Rows are points. To make a cloud, some directions were put in groups of two or more. Within a group, all points are equally far from the middle, so they leave a hole (a ring in 2 directions, a hollow ball in 3). The other directions are filled evenly. Then the cloud was stretched, turned, moved and blurred a little. Count the holes, and give their numbers of directions, smallest first.
(in the rows, 100 means zero)

Cloud (20 x 3):
46 99 84
57 83 104
76 134 101
111 89 66
92 79 52
70 98 118
50 121 110
139 96 104
96 97 126
89 141 99
82 84 132
64 88 54
47 106 114
35 106 93
80 108 114
65 96 106
76 35 92
109 74 75
104 91 89
111 132 103
Holes: 0

Cloud (31 x 4):
94 64 85 127
55 75 107 90
80 116 108 143
94 83 89 111
96 46 82 137
79 122 136 72
90 129 69 95
122 106 116 103
61 77 151 139
121 59 79 104
60 88 76 115
82 76 81 122
118 104 81 91
87 100 161 60
67 127 71 125
93 128 92 111
74 134 89 103
98 77 143 137
53 82 115 112
110 131 84 128
77 94 112 78
104 99 104 61
115 87 152 122
129 95 79 72
84 79 120 59
76 102 139 122
90 113 142 108
45 70 116 81
103 127 102 146
50 79 133 124
57 151 117 111
Holes: 0

Cloud:
110 55 135 74 120 90
132 78 73 47 126 98
145 82 115 88 134 85
134 138 84 100 85 57
135 107 117 97 101 128
114 63 108 75 78 101
65 81 67 117 135 90
85 99 59 84 106 47
154 118 90 108 88 63
90 129 53 116 122 132
60 80 95 67 110 56
102 76 58 105 152 130
120 74 66 104 96 123
123 133 99 86 77 85
123 95 126 115 119 60
168 117 79 110 114 92
99 104 33 102 109 87
78 118 110 96 91 41
66 115 59 124 93 94
60 116 85 144 106 87
99 60 83 102 135 75
151 95 88 113 93 70
139 144 69 107 96 67
98 49 130 71 107 80
100 133 86 81 77 66
101 125 90 148 92 70
96 53 115 66 114 66
76 116 119 96 79 55
92 98 146 107 82 75
144 104 110 93 89 126
96 73 83 62 129 129
126 85 109 139 134 102
131 135 75 140 116 125
99 120 103 131 105 48
158 107 76 125 96 97
154 83 99 62 97 104
121 63 100 102 116 62
71 55 98 95 100 108
132 125 86 142 129 119
111 107 131 98 74 56
108 83 56 85 120 144
104 102 41 82 108 63
102 56 117 109 127 135
163 116 91 92 92 73
51 75 97 85 126 110
128 87 116 126 128 75
144 109 89 128 89 73
124 116 111 115 130 71
129 99 112 131 132 81
149 86 73 116 98 94
Holes: 3 (2, 2, 2)

Cloud, 88 rows:
118 114 61 96 118 117 92 107
95 83 86 93 111 104 52 124
96 66 76 89 105 100 80 131
104 116 94 143 49 90 116 66
80 126 91 120 74 160 122 49
111 94 140 122 82 105 84 19
77 134 148 124 107 162 85 96
110 155 77 128 129 109 58 115
102 111 110 89 77 154 93 98
106 121 128 113 63 77 75 71
100 132 156 122 76 91 104 78
118 84 93 71 126 118 55 97
99 91 98 73 90 137 55 111
120 132 79 130 126 95 51 107
79 110 51 132 93 121 37 59
77 131 126 120 134 114 89 79
78 117 109 152 103 168 83 81
127 146 94 93 130 107 70 121
122 85 159 106 105 130 73 64
85 106 96 60 92 150 95 99
76 88 95 138 57 151 88 88
69 125 98 117 111 79 93 124
104 43 49 116 101 93 74 75
122 101 74 104 104 102 46 89
87 94 109 122 106 139 126 67
85 63 74 90 99 72 112 86
111 111 91 79 88 83 105 47
118 98 141 129 110 61 89 74
111 56 126 131 87 89 80 98
85 137 95 106 85 140 57 112
76 106 120 61 75 90 98 100
104 104 82 162 105 136 96 90
110 107 114 126 119 70 54 120
101 147 96 71 117 118 99 107
122 148 68 124 86 126 85 80
76 142 107 179 79 152 58 76
95 68 106 136 116 140 53 86
122 123 88 129 134 115 106 82
94 145 87 134 83 156 71 59
117 105 138 110 96 86 147 95
116 36 83 104 117 127 82 94
69 109 77 101 98 90 72 33
102 74 101 145 97 107 81 102
127 58 88 137 110 77 59 78
78 118 125 113 115 79 110 114
71 72 102 66 108 82 96 99
113 70 130 97 112 125 116 83
105 137 90 93 77 73 122 70
91 139 99 89 81 70 105 103
131 98 104 142 123 79 46 99
85 140 87 119 95 91 46 100
79 113 97 61 96 132 100 80
116 147 105 99 85 126 112 70
123 148 109 92 103 95 57 146
113 65 95 53 123 95 116 91
120 112 137 116 107 133 113 100
98 79 80 98 135 124 71 52
106 66 125 120 100 86 109 49
87 138 167 111 80 102 108 97
92 49 71 123 112 128 71 92
73 106 143 118 107 152 90 72
110 60 144 106 75 79 119 90
97 122 159 121 67 88 93 108
98 54 64 85 99 68 105 47
106 123 148 111 70 120 58 131
110 89 119 98 71 138 61 101
108 82 54 135 105 75 73 72
112 93 165 91 105 119 108 97
129 88 79 67 122 106 96 83
119 45 126 125 83 71 100 57
94 67 132 114 77 158 60 94
105 137 134 155 66 93 72 84
103 104 119 65 90 60 79 107
90 78 174 104 77 94 74 89
110 133 133 49 93 83 111 111
91 146 133 152 68 116 69 107
96 117 80 100 127 100 72 36
98 81 76 59 103 134 93 76
75 63 71 96 119 105 99 35
83 133 78 129 143 133 65 58
105 104 111 77 76 106 109 52
118 94 85 140 66 137 73 53
100 90 111 107 134 128 86 78
143 85 109 63 82 117 82 116
88 95 116 108 126 120 104 75
84 135 87 110 69 82 95 80
113 134 151 77 70 86 125 104
90 106 82 123 122 89 114 50
Holes: 2 (2, 2)
